Each row of a before or after table is a point. The points were changed in one or more steps. Then noise was added and the rows were shuffled. The steps act on how far a point lies along the listed directions, d1 being the first. What was done? A step turns or swaps two directions, mirrors them in a line or flattens them onto one, adds a multiple of one to another, or multiplies one. Angles are multiples of 10 degrees, from the lower direction toward the higher: turns from -170 to 170, lines from 10 to 170 but not 90. Use the fewest steps. Two steps may share a direction if one is a turn and the other turns, adds or multiplies; they go together, in the order done. Otherwise the lowest direction goes first.

Directions:
(1): [-1.3  4.2]
(2): [-4.2 -1.3]
Before (13 x 2)
[[-10.8  -3.0]
 [  2.3   2.1]
 [  1.5   1.6]
 [  6.5  -8.6]
 [  3.5  -0.6]
 [  3.0   3.3]
 [  1.6   3.6]
 [  3.0   2.6]
 [ -2.4  -0.5]
 [ -1.5   1.7]
 [  4.3  -2.7]
 [ -1.0   2.3]
 [  2.6   0.0]]
After (13 x 2)
[[ 0.8  3.7]
 [ 0.2  0.2]
 [-0.3 -1.1]
 [-1.3 -5.1]
 [ 0.7  2.6]
 [ 0.9  3.9]
 [ 0.4  2.1]
 [-1.6 -6.8]
 [ 0.6  3.3]
 [-0.2 -1.4]
 [ 0.4  1.4]
 [ 0.3  0.7]
 [ 0.7  1.9]]
Steps: flatten d1 and d2 onto the line at 150 degrees

Directions:
(1): [-0.1  4.4 -4.2 -1.6]
(2): [-2.0 -1.7  0.4 -5.7]
(3): [ 5.7  0.7  1.5 -2.1]
(4): [ 1.8 -4.1 -4.4  0.3]
Before (13 x 4)
[[ 3.9  0.6  1.1  1.8]
 [-0.8  0.4 -2.1  0.4]
 [-1.1  2.5  0.1 -1.0]
 [ 3.3  7.7 -0.4 -3.9]
 [ 4.8 -2.4  3.8  2.8]
 [ 5.5 -5.0 -1.6 -0.6]
 [-0.5  3.9 -1.8 -6.1]
 [ 1.6 -3.4 -0.2  1.3]
 [ 0.5  5.9 -4.5 -2.3]
 [ 3.6 -5.3  0.1 -3.0]
 [-3.8  2.9 -0.2  6.2]
 [-3.1  0.0 -3.0 -1.0]
 [ 1.6 -3.5  0.2 -1.7]]
After (13 x 4)
[[-4.7  0.6 -2.9 -5.4]
 [-6.0  3.4 -1.1  0.6]
 [ 0.7  0.6  7.2  2.7]
 [ 6.4  5.8 -3.3  0.1]
 [ 1.3 -0.6  1.3 -1.3]
 [ 2.6  0.6  0.0  1.2]
 [-2.4 -1.3 -2.5 -1.9]
 [-3.4 -0.5  0.2 -1.7]
 [-3.9 -1.1 -5.0 -3.1]
 [ 2.7 -3.1  1.3 -1.4]
 [ 6.5 -0.1 -3.8 -0.4]
 [ 6.9  2.7  0.1 -2.6]
 [-2.1  3.8 -0.3 -0.6]]
Steps: mirror d1 and d3 in the line at 40 degrees; swap d2 and d4

Directions:
(1): [-0.2  1.5  4.6 -2.0 -3.3 -4.9 -1.9 -4.0 -2.5]
(2): [ 2.4  1.4  4.3  3.6  4.8  2.4  2.0 -2.6 -3.0]
(3): [-0.7 -1.2 -1.5 -0.1 -4.8  6.1  0.1 -3.8 -2.9]
Before (9 x 9)
[[  1.0  -1.2  -1.2   2.0   2.8   3.7   2.6   1.5   1.4]
 [  0.2  -0.5   1.5   4.9   5.0  -1.0   0.5  -1.4  -0.7]
 [ -2.5  -1.3  -2.1  -2.0 -10.7  -0.9  -3.6  -3.4  -0.1]
 [ -2.1  -3.8   0.3  -2.1  -9.6   3.6  -3.2  -5.2  -1.4]
 [ -2.7  -1.0  -3.3  -5.5 -11.5  -1.0  -1.8  -2.1  -2.3]
 [  0.3   1.3  -0.6   1.9   3.1   0.4   1.3   1.1   0.4]
 [ -0.6  -0.2  -2.6   3.0   4.4   2.3   3.1   2.6   3.6]
 [ -0.3  -1.2  -1.1   0.6  -3.4   3.4   0.3  -1.6  -3.2]
 [ -0.8   0.4   1.1   2.1   6.2  -0.1   0.3   1.2   1.6]]
After (9 x 9)
[[-0.8  1.2  3.3  1.2  5.1 -2.8 -0.4 -0.4  0.7]
 [ 0.1 -0.3  1.9  4.7  4.6 -1.6  0.3 -1.6 -0.9]
 [-0.4 -0.8 -0.1  0.2 -4.0  2.2  0.0 -2.3 -3.6]
 [-2.1 -4.7 -2.6 -1.0 -8.2  7.2 -2.2 -3.3 -0.1]
 [ 0.3  2.1  1.6  0.9  1.9 -2.4  0.3 -0.6 -0.5]
 [ 1.0  0.7  4.6 -0.5 -0.1 -3.3  0.4 -2.5 -1.1]
 [-2.4 -2.5 -7.7 -3.5 -9.0  4.9  0.0  1.0 -0.4]
 [-0.7  2.1  4.4 -0.1  1.1 -6.2  0.3 -2.0  0.8]
 [-2.5 -2.9 -6.6  0.0 -8.3  4.9 -2.0 -0.4  1.6]]
Steps: mirror d1 and d3 in the line at 80 degrees

Directions:
(1): [ 2.2 -1.3  1.4  4.4  5.3 -3.5 -1.8  0.5 -4.8  0.5  4.2 -2.1]
(2): [ 3.0  3.0  0.6  1.4  3.0  3.7 -3.6 -2.4 -1.8 -4.7 -3.5  4.3]
(3): [ 4.4  0.7 -5.0 -0.3  3.1 -1.0  1.3  3.5  5.1 -3.7  0.1 -2.8]
(4): [ 0.7  2.4 -3.0  6.3 -4.3 -3.9 -1.5 -1.4  2.6  1.1  1.3  3.9]
Before (10 x 12)
[[ 1.1 -2.7 -1.3 -3.9 -2.2  0.8  0.4  1.1  4.2 -2.2 -5.0  0.6]
 [-1.2  0.2  3.1  1.1  1.4 -0.4  0.5 -2.0 -4.9 -0.9  0.5  1.0]
 [ 0.5 -3.1 -4.7 -2.9  0.0 -2.9  3.8  6.7  2.5  1.3  2.7 -4.6]
 [-0.7  3.0  0.5  5.7 -1.7 -1.5 -1.7 -0.8  0.1  2.0  1.7  3.0]
 [-4.5 -3.7 -2.1 -9.9 -9.0  0.4  5.6  1.4  8.2  3.9 -3.2 -2.7]
 [-0.4 -2.3  2.6 -1.9  1.4  0.8  0.6 -2.2 -1.1  0.1  0.0  0.1]
 [-3.3 -0.5 -1.7 -1.8 -5.1 -1.8  4.7  1.6  3.1  1.5  0.3 -1.6]
 [ 0.0 -1.2  0.9 -0.4  3.5  0.9  0.4  1.4 -3.9 -0.2  0.7 -2.2]
 [ 1.5  1.3  0.0 -0.3 -4.6  1.1 -2.0 -0.4  0.5 -1.1 -0.2  3.1]
 [ 8.6  3.7 -7.6  6.6  1.5 -6.7 -0.7  2.0  6.3 -3.1  1.4  0.3]]
After (10 x 12)
[[-0.9  0.6  0.9  3.3  0.3  0.1 -1.4 -0.9 -4.1  0.5  0.3  2.3]
 [ 1.1  2.2 -0.8  3.7 -0.1 -1.3 -0.1 -1.8 -0.5 -2.7 -0.1  3.1]
 [-2.2 -4.4  1.4 -4.2 -4.0 -0.1  1.0  0.6  1.2  1.7 -2.8  0.0]
 [ 4.3 -1.5  2.9 -8.9  9.3  4.6  1.6  2.4 -2.7 -4.5 -3.5 -5.9]
 [-2.6 -4.8  2.8 -2.3  1.5 -1.6  1.4  3.3 -6.4  3.8  3.5 -3.0]
 [ 3.0  2.6 -2.7  1.2  3.5  0.7  0.4  3.3  3.3 -2.3  0.3 -1.6]
 [ 0.2 -0.4  0.5  1.8 -1.4 -1.3 -0.2 -2.9  0.8  0.9  0.6  2.4]
 [-2.7 -2.1 -0.5 -1.1 -1.3 -3.6  4.3  2.6  0.3  2.1  2.7 -4.3]
 [ 2.4  0.3 -1.4 -2.8 -3.5  0.8  0.0  2.1  2.5 -2.1  0.2  0.2]
 [-5.5 -6.4 -0.1 -4.9 -7.8 -5.8  5.0  1.6  3.7  9.2  3.5 -5.4]]
Steps: turn d1 and d2 by 40 degrees; turn d3 and d4 by -110 degrees

Directions:
(1): [-5.8 -2.3  0.2  0.5  3.5 -0.8 -4.5 -2.0  3.0  2.9  0.2  2.9 -2.5 -1.6
 -1.0  4.2  4.0  0.5 -6.1 -3.4]
(2): [-1.0  2.6  0.1 -5.6  4.7 -0.2  0.7 -2.6 -3.1 -5.0  3.4  1.8  3.4 -5.1
 -0.3  0.3  0.5  5.0 -1.2  3.4]
(3): [ 3.1  0.3 -2.5  3.1  6.5  5.7 -2.1 -2.3  1.9 -0.2 -3.1 -1.4  4.3  1.0
 -2.8 -1.6  2.7  1.9  3.8 -3.8]
(4): [-0.6  2.4  2.0 -2.0  1.7  2.5 -0.7 -0.9  7.6  4.2  0.0 -0.7 -3.2 -0.9
  6.1 -4.0 -1.8  3.7  1.4  3.4]
Before (14 x 20)
[[ -1.7   0.6  -1.0   3.5   3.3   3.2  -3.5  -3.1   8.5   5.6  -2.2  -1.5
   -6.2   1.1   2.8  -0.4   2.8   0.7   3.2  -2.4]
 [ -1.8   0.7  -1.1  -4.8   8.0   1.2  -2.2  -4.2   0.0  -3.3   1.3   1.8
    1.3  -3.0   0.3   0.8   0.4   3.1  -1.3   0.5]
 [  0.2   2.8   1.4  -1.1   4.6   2.1   1.4  -2.0   4.3  -0.5   1.0   1.4
    0.1  -1.5   3.1  -0.4   0.2   5.0   3.2   2.8]
 [  5.2   1.7  -3.8   3.3  -1.7   2.0   1.8  -0.3  -7.8  -4.0  -1.0  -1.3
    5.1  -0.6  -4.4  -0.1  -0.4  -2.0   3.1  -1.8]
 [ -1.3  -0.6   2.9   0.5  -1.1  -2.2  -3.5  -0.5   3.3   4.8  -0.6   0.1
   -4.9  -3.0   3.7   2.6  -0.9  -1.2  -3.3   0.3]
 [  3.1   0.5   0.0   2.5  -5.5  -2.6   5.8   5.3  -7.1  -2.0  -0.5  -1.2
   -0.8   5.2  -1.1  -1.4  -2.3  -4.7   2.3   0.7]
 [  3.3  -1.9  -0.5   3.7 -11.3  -4.6   8.0   6.2  -6.9  -3.3   0.9  -2.6
   -1.5   3.9  -0.8  -0.5  -4.3  -5.6   1.8   1.6]
 [  0.4   3.1  -0.3  -6.0  -0.9  -1.0   2.3  -0.7  -4.8  -2.7   4.2   1.2
    0.2  -2.0   2.7  -3.1  -1.1   3.5   2.1   5.5]
 [  1.5   1.9   1.8   0.8   4.1   4.0  -1.1  -0.6   4.0   2.1   1.0  -3.7
    2.9  -0.9   1.3  -3.7  -1.2   3.5   3.4   0.7]
 [  2.2   0.2  -0.5   4.1  -0.2   3.3  -0.5   0.7   5.0   4.8  -3.4  -2.1
   -1.0   5.1   0.5  -1.0  -0.8  -0.7   2.1  -2.8]
 [ -0.5   2.7   1.2   0.2   3.7   2.6   0.9  -2.8   3.5   3.1  -1.6  -0.3
   -0.6  -0.9   1.1  -4.9   0.9   4.6   3.6   1.6]
 [  6.9   0.4   0.6   4.7  -5.8   0.1   5.1   4.2  -6.7  -1.7  -2.6  -3.1
    0.5   3.4  -4.2  -2.6  -3.9  -4.6   7.5   2.4]
 [  2.1   0.1   0.7  -3.3  -2.0  -2.6   4.5  -0.1  -2.9  -6.1   3.4   0.2
    1.6  -3.0   2.2  -0.5  -4.9   2.3  -1.0   4.8]
 [  0.8   2.6  -1.1  -0.6   4.8   3.4  -0.7  -0.7   6.7   1.1  -2.6   0.0
   -2.5  -0.9   0.4  -1.5   2.7   4.1   0.6   1.4]]
After (14 x 20)
[[ 3.3 -2.2 -0.7  4.6  2.2  4.5 -0.9 -1.1  7.5  2.1 -3.0 -2.3 -0.3  2.2
   2.3 -2.2 -2.1  1.5  2.0 -1.9]
 [-5.2  0.4  0.5 -0.4  4.5 -0.9 -0.9 -3.7 -0.3  1.9  0.0  2.4 -0.7 -3.1
  -2.0  0.5  3.6  3.6 -2.5 -0.7]
 [ 1.5 -0.7 -3.8 -0.2  7.4  3.0 -2.6 -3.5 -1.6 -3.4 -1.5  0.6  3.2  0.2
  -3.7  1.3  1.2  0.0  1.7 -3.8]
 [ 0.9  3.2  2.5 -0.3 -2.9  0.2  4.0  4.1  2.4  3.7 -0.2 -1.6 -5.4  3.3
   6.7 -5.7 -3.9  0.5  2.5  4.9]
 [ 0.6  4.1  5.3 -2.3 -1.7  0.8  2.6  1.7  4.2  4.4  1.2 -0.9 -6.4 -1.6
   6.1 -5.5 -5.4  2.8  3.9  9.3]
 [-2.3  0.7 -1.9 -1.7  4.1 -0.7 -0.9 -1.0  0.7 -2.7 -0.5  2.3 -1.2 -2.9
  -3.7  3.5  5.1  2.5 -4.3 -0.3]
 [ 4.1  5.7 -0.2 -1.9 -0.6  3.4  2.5 -1.1  0.0 -0.6  1.0 -1.3  1.1 -3.4
   4.0 -5.1 -3.7  3.6  4.3  5.1]
 [ 0.3 -2.9  1.2  3.3 -2.7 -3.6 -2.7  0.5 -2.8  2.0 -1.4  0.2 -2.1 -1.9
  -1.6  5.2  0.3 -4.5 -3.1 -2.8]
 [ 1.8  0.8  2.3  2.1 -7.6  0.0  5.4  4.3  6.3  4.8  0.2 -3.6 -6.9  3.1
   8.2 -5.7 -5.6 -0.1  2.7  4.7]
 [-3.8  1.0  1.7 -4.4 -1.4 -3.4  1.4  0.1 -0.9 -0.5  3.3  2.3 -2.3 -1.8
   1.6  3.2 -2.0  2.1 -5.4  2.8]
 [-6.0 -0.6 -1.2 -2.3  0.1 -5.1 -1.2 -2.7 -4.0 -2.7  3.7  2.9 -4.1 -4.1
  -1.8  6.8  3.4 -0.4 -4.0 -0.5]
 [ 0.2  0.6 -1.9  2.5  3.5  5.2 -3.8 -1.8  4.2  5.0 -2.0 -0.3 -1.6  2.7
   1.5 -3.4  2.9  1.9  4.0 -2.4]
 [-4.1  0.3  2.3 -1.5  5.2  0.5 -2.8 -1.9  1.9  1.0  3.6 -0.3  2.0 -3.8
  -0.6  1.3  1.5  3.9 -3.2 -0.3]
 [-2.5 -0.3 -0.1  1.4  6.0  1.3 -0.9 -2.3  3.0 -0.2  0.2  2.9  0.8 -1.1
  -1.2  4.1  3.9  2.8 -0.7 -2.5]]
Steps: turn d1 and d4 by -90 degrees; swap d2 and d3

Directions:
(1): [-4.6 -7.7 -0.5 -3.0  0.5  0.3  1.3 -1.0 -1.7 -3.5 -0.2  2.1 -5.8 -0.4
  2.2  0.8  4.4  1.3  0.5 -1.2  0.2 -4.2 -8.2  0.4 -2.7  2.0 -3.5 -1.4
 -4.0  5.1  0.4  1.9  5.5 -3.8  1.0  0.2 -1.4 -4.8  2.2  0.3  0.2  3.4
 -2.7  4.1 -1.2  1.0  4.5  1.3]
(2): [ 8.3 -1.7 -1.6  2.3  1.1 -4.9 -5.5 -1.7 -4.1  2.3 -0.8  2.8  0.4  0.2
  1.3 -2.9  0.1 -3.5  1.3 -0.1 -4.5  2.0 -0.9 -1.1 -4.4 -2.6  3.0  0.5
 -0.2  7.2  0.4 -6.5  0.7 -1.2  4.5  1.6  5.1  0.7 -2.9  3.5 -1.6 -0.5
 -2.3 -1.2 -0.3 -2.8  5.4  1.3]
(3): [ 2.4  2.4  4.2  0.3 -3.2 -2.4 -0.9  3.7  7.4 -4.6  4.7  3.0 -0.9 -2.2
  6.0  1.6  4.8 -1.8  1.4  1.3  0.0 -2.8  3.1 -4.7 -3.6 -2.6  0.6 -0.4
 -2.4 -6.0 -1.5 -2.5  2.0  5.1 -0.7 -1.0 -0.7 -2.5  2.3  2.0  0.9  1.2
  3.1 -1.6  1.8  1.0  7.1  1.5]
Before (13 x 48)
[[ -6.9  -4.6  -3.5  -0.2   3.9   4.5   4.3  -2.9  -6.9   5.3  -5.3  -5.3
    1.0   2.8  -7.1  -2.9  -5.2   4.2  -1.9  -1.9   1.3  -0.1  -4.8   3.9
    7.3   3.8  -2.0  -2.0   2.3   1.2   0.8   6.2  -2.3  -3.2  -0.8   1.0
   -2.1   1.4  -2.8  -4.0   0.2   0.1  -3.5   4.6  -1.0  -0.3  -9.1  -2.0]
 [ -4.7  -1.6  -4.6   0.8   2.6   6.1   1.3  -5.6  -7.6   3.9  -5.5  -2.8
    0.6   1.9  -8.3  -0.7  -5.5   1.0  -1.9  -1.1   1.8   3.2  -5.5   6.1
    4.3   4.8  -2.5   0.9   4.8   4.0   1.8   3.7  -3.3  -6.3  -3.4  -0.2
   -2.9   2.9  -2.3  -4.4   0.4  -0.1  -3.3   3.2  -1.7   0.7  -9.0  -1.0]
 [  0.0   1.9   0.7   2.0  -0.5  -0.8  -1.2   1.1   1.4   0.6   0.8  -1.0
    3.5   0.1   0.1   0.0   0.2  -2.6  -0.4   1.7  -0.9   2.4   3.8   0.6
    0.0  -3.3   3.7  -1.2   1.3  -3.4   0.6  -2.1   0.0   1.4   0.5  -0.4
   -0.4   1.9   0.3  -0.9  -0.7   0.8   1.7  -1.4   0.5   0.1  -0.6  -1.4]
 [  1.1  -0.3   1.7   0.3  -0.9  -2.3  -2.4   2.7   5.9  -6.1   2.8   3.0
   -3.7  -1.7   6.5   1.4   5.2  -2.0   1.8  -0.3   0.1  -4.1   1.7  -4.9
   -4.2  -2.1   0.7  -0.6  -0.7  -4.0  -0.7  -2.8   2.8   2.3   1.2  -0.4
    0.2  -3.7   3.1   1.5  -0.8   0.5   3.0  -0.1   5.2   0.3   9.0   1.8]
 [ -7.7  -3.3  -4.1  -1.6   0.8   3.4   2.5  -1.8  -2.3   2.3  -3.3  -1.1
   -1.8   1.5  -3.0   0.3  -3.3   4.4  -2.3  -3.1   2.4   1.0  -2.6   4.0
    5.1   4.2  -4.5  -0.5   1.3   3.4   1.9   5.5   1.5  -4.1  -0.2   2.1
   -1.2   0.9   1.4  -2.6   1.1   0.2  -1.8   2.5  -1.7  -0.8  -6.4  -0.5]
 [ -1.9   3.9   3.8   0.9  -1.7   0.4   1.9   0.7   8.3  -5.1   3.9   0.4
   -1.2  -1.7   5.1   3.0   2.8  -0.3   1.1   0.3   2.2  -2.7   2.3  -3.3
   -0.5  -0.9   0.6  -0.4  -2.6  -8.2  -0.7   1.5   2.4   4.3  -2.7  -0.8
   -1.7  -1.4   1.6  -0.2   0.0   1.0   5.5  -0.4   2.8   1.8   0.3   1.8]
 [  2.6   4.5   3.1   0.5  -1.3  -1.3  -2.1   4.6   1.7  -1.1   4.7   1.5
    2.6   0.3   1.6   1.5  -0.4  -1.1   0.1   3.2   0.3   0.4   2.5  -1.5
   -0.7  -3.3   3.9   0.1  -0.7  -2.3   0.2  -0.6  -1.8   3.4  -0.6  -1.9
   -0.2   1.5  -1.2  -0.3   1.2   0.9   2.2  -3.7   0.9  -1.6   1.6  -0.7]
 [  0.6  -1.3   4.9  -0.9  -2.3  -1.0   1.4   3.9   4.2  -6.3   4.9   3.2
   -1.8  -1.2   8.3   1.0   5.1  -1.9   0.7   1.6   0.2  -4.2  -0.8  -3.4
   -2.8  -2.1   2.4  -0.9  -3.5  -1.6  -2.2  -2.9   2.7   3.9   1.3  -1.3
   -2.2  -3.2   3.9   2.3  -0.2   0.6   2.6  -0.5   0.0   0.4   7.7   2.5]
 [  3.2   0.4   3.4   0.5  -2.4  -4.2  -0.5   3.1   4.3  -1.4   3.7   3.5
   -2.5  -2.4   3.0   3.0   2.6   0.2  -0.2   0.3  -2.2   0.3   1.9  -2.9
   -2.9  -0.6  -0.9   0.1  -1.7  -1.7  -0.9  -2.6   2.2   2.0   0.2   1.0
    2.0  -1.5   1.0   2.9   0.9   1.2  -0.3  -0.7   1.0   0.6   4.4   1.0]
 [ -7.4   0.6  -0.6  -3.5   0.0   5.5   3.2  -1.0  -1.4   3.2  -0.9  -2.1
    0.1   1.6  -8.5   2.0  -3.2   3.9  -1.9  -2.4   2.8   1.6   1.5   3.7
    7.1   4.3  -1.8  -1.5   2.4  -1.6   1.8   8.0  -2.1  -2.6  -3.5  -1.9
   -2.5   2.9   0.2  -4.8   1.0  -0.8  -1.5  -0.3  -0.8   1.1  -7.8  -1.7]
 [ -4.3  -1.2   4.0  -1.8  -1.8  -1.1   0.9   3.0   6.9  -3.9   3.2   4.1
   -1.2  -3.7   5.8   0.7   6.4   2.1  -1.5   0.9   2.7  -4.2  -0.6  -4.4
   -4.4  -1.5  -2.1   0.7  -0.8  -4.2  -0.3   1.1   1.8   3.4  -2.8  -2.8
   -1.7  -3.2   3.3   3.0  -1.3   2.3   0.9   0.3   0.2   3.1   4.8   1.6]
 [ -4.7   1.4  -0.6  -0.2   0.5   4.2   3.4  -1.4  -3.3   4.6  -3.9  -6.3
    2.5   1.5  -6.7  -0.9  -7.6   4.4  -2.0  -0.4   2.3   2.6   1.2   5.0
    6.6   5.2   0.1  -0.7   2.8   0.0   0.8   5.2  -4.3   0.0  -2.1   0.6
   -2.0   3.8  -2.4  -3.5   0.9  -2.1  -2.3   1.5  -1.5   0.6 -11.2  -1.8]
 [ -4.2  -0.8  -6.3   1.3   4.0   3.5   2.5  -5.3  -7.6   4.2  -5.0  -3.9
    1.9   2.8  -8.1  -0.5  -6.0   2.2   0.1  -1.3   0.9   2.0  -2.9   7.1
    6.0   4.4  -0.3  -0.1   2.9   4.0   1.7   3.3  -2.7  -5.1  -1.1   0.3
   -1.3   3.0  -2.4  -3.1  -1.0  -1.8  -1.8   3.2  -0.3  -0.1 -10.6  -3.4]]
After (13 x 48)
[[  5.6  -1.0   1.8   1.1  -1.0  -5.1  -2.0   1.5   1.1   0.8   2.3   3.7
   -2.4  -1.6   1.7   1.6   1.2  -0.4  -0.1   0.1  -3.7   1.6   0.9  -2.0
   -3.6  -0.7  -0.1   0.4  -1.2   2.3  -0.2  -4.4   1.8   0.4   2.0   1.8
    4.1  -0.6  -0.8   3.3   0.0   0.6  -1.9  -0.7   0.2  -0.7   4.3   1.3]
 [  0.4  -2.3   3.3  -0.5  -1.2  -4.0  -2.2   1.9   4.8  -3.0   2.6   5.7
   -0.9  -3.5   6.4  -0.9   6.7   0.3  -0.7   0.8   0.2  -3.0  -1.1  -4.8
   -6.8  -2.8  -0.4   1.0  -0.8  -0.4  -0.1  -2.5   2.3   2.7  -0.3  -2.1
    1.2  -2.8   1.7   5.0  -2.1   2.1  -0.2  -0.3   0.1   1.9   7.7   2.3]
 [ -8.9   1.3  -3.5  -0.2   1.7   5.8   5.7  -2.5  -1.4   0.5  -2.5  -4.4
    1.4   1.5  -6.4   2.1  -3.8   3.7  -0.2  -0.6   3.9  -0.7  -1.0   6.0
    7.7   5.0  -2.2  -0.7   2.0  -3.6   0.8   6.6  -2.4  -2.0  -4.4  -1.3
   -5.2   1.5   0.8  -4.7   0.4  -1.0   1.2   3.2   0.6   2.2 -11.1  -3.6]
 [  4.4   3.7   2.0   0.9  -0.8  -2.3  -3.5   3.7  -0.2   0.1   3.8   2.1
    2.9   0.5   1.1   0.5  -0.9  -1.9   0.2   3.2  -0.7   1.2   2.0  -1.4
   -1.4  -3.5   4.7   0.4  -0.5   0.4   0.7  -1.7  -1.9   2.3   1.0  -1.5
    1.2   1.7  -2.3   0.4   0.8   0.8   1.2  -3.7   0.6  -2.4   2.1  -0.5]
 [ -7.6   2.7   2.4  -3.8  -2.3   5.4   3.9   1.6   4.4  -0.1   2.2  -1.0
   -0.5   0.2  -5.1   3.7  -0.2   3.6  -1.5  -1.5   4.1  -0.8   3.6   1.1
    5.9   3.2  -2.1  -1.9   0.9  -7.0   0.8   7.9  -1.0   1.1  -5.3  -3.0
   -4.3   1.0   2.5  -4.5   1.9   0.1   1.0  -1.0   0.4   2.6  -4.7  -1.0]
 [ -9.6  -1.8  -1.5  -2.2  -0.8   4.1   4.1   0.5   2.4  -0.9  -1.0  -0.7
   -2.5   0.5  -0.8   2.1  -1.1   4.7  -2.0  -2.7   4.0  -0.9  -0.7   2.3
    5.1   4.2  -5.3  -0.6   0.3  -2.0   1.2   6.9   2.3  -1.3  -2.0   1.1
   -3.4  -0.3   3.7  -2.8   2.0   1.1   0.3   2.2  -0.9   0.8  -4.9  -0.3]
 [  0.6   1.5   0.3   2.3  -0.4  -1.1  -1.9   0.5   0.9   1.0   0.5  -1.0
    3.6   0.3   0.0  -0.3  -0.1  -2.8  -0.4   1.7  -1.3   2.4   3.7   0.7
    0.0  -3.2   3.9  -1.1   1.3  -2.5   0.8  -2.6  -0.1   1.1   0.8  -0.1
    0.2   2.2  -0.2  -0.7  -0.7   0.8   1.5  -1.6   0.3  -0.4  -0.6  -1.4]
 [-10.4  -2.3  -0.2  -1.2   1.5   6.1   7.1   0.0  -0.5   1.3  -2.2  -5.4
    0.2   1.3  -4.6  -0.4  -2.9   5.4  -1.8  -1.2   3.8  -2.5  -2.5   2.0
    7.9   3.8  -3.5  -2.5   0.9  -6.3  -0.3   8.8  -1.6   0.5  -3.9  -0.6
   -5.8  -0.4   0.1  -4.7   1.5   1.0  -0.6   4.3   0.1   1.8  -8.5  -2.1]
 [ -7.2   3.5   2.4  -1.2  -1.7   5.0   5.2   1.4   2.8   1.2  -0.9  -5.9
    1.6   0.3  -3.9   1.1  -4.9   5.0  -1.9   0.3   4.1   0.0   3.1   2.8
    6.6   4.9  -0.7  -0.9   1.7  -6.6  -0.3   6.6  -3.3   3.3  -4.6  -0.8
   -4.6   1.9   0.0  -3.9   2.0  -1.3   0.4   1.2  -0.5   2.7  -9.4  -1.7]
 [  3.2   3.1   3.4   2.1  -1.5  -2.8  -1.4   0.1   6.9  -4.5   3.9   2.3
   -1.1  -1.6   6.6   1.3   3.4  -2.3   1.7   0.6  -0.5  -1.8   2.2  -4.8
   -3.6  -2.7   2.4  -0.3  -2.9  -4.8  -0.7  -2.7   3.2   4.1  -0.4  -0.2
    1.0  -1.1   0.2   2.0  -0.9   0.9   4.7  -1.3   2.7   0.5   4.6   2.5]
 [  4.9  -2.1  -0.4   1.7   0.5  -4.1  -5.0   0.9   1.3  -3.6   0.9   3.9
   -3.2  -1.1   5.3  -0.6   4.1  -3.4   2.2  -0.6  -2.4  -2.3   0.2  -3.9
   -5.7  -2.6   2.0  -0.2   0.0   1.9   0.1  -5.7   2.6   0.2   4.1   0.6
    3.2  -2.5   0.9   3.0  -1.7   0.0   1.0  -0.5   4.5  -1.6  10.0   2.1]
 [  4.6  -2.7   3.2   0.4  -1.0  -2.9  -1.5   2.0   0.3  -4.0   3.3   4.0
   -1.3  -0.6   7.5  -1.0   3.8  -3.3   1.4   1.2  -2.2  -2.3  -2.0  -3.0
   -4.3  -2.9   3.8  -0.5  -3.0   3.4  -1.7  -6.1   2.7   2.2   4.1  -0.3
    0.6  -2.1   1.6   3.9  -1.2  -0.1   0.7  -0.9  -0.5  -1.3   8.9   2.8]
 [ -9.1   0.6  -1.7  -0.6   0.3   8.0   4.5  -2.8  -1.5   0.3  -2.7  -3.3
   -0.2   0.8  -6.1   2.1  -3.4   2.5  -1.9  -0.4   4.9   0.3  -3.7   4.6
    5.6   5.4  -4.3   0.5   3.9  -3.5   0.8   6.9  -2.7  -3.0  -7.0  -1.8
   -6.7   1.3   0.8  -5.7   2.1   0.7  -0.4   3.3  -0.9   3.1  -9.4  -1.1]]
Steps: turn d2 and d3 by -40 degrees
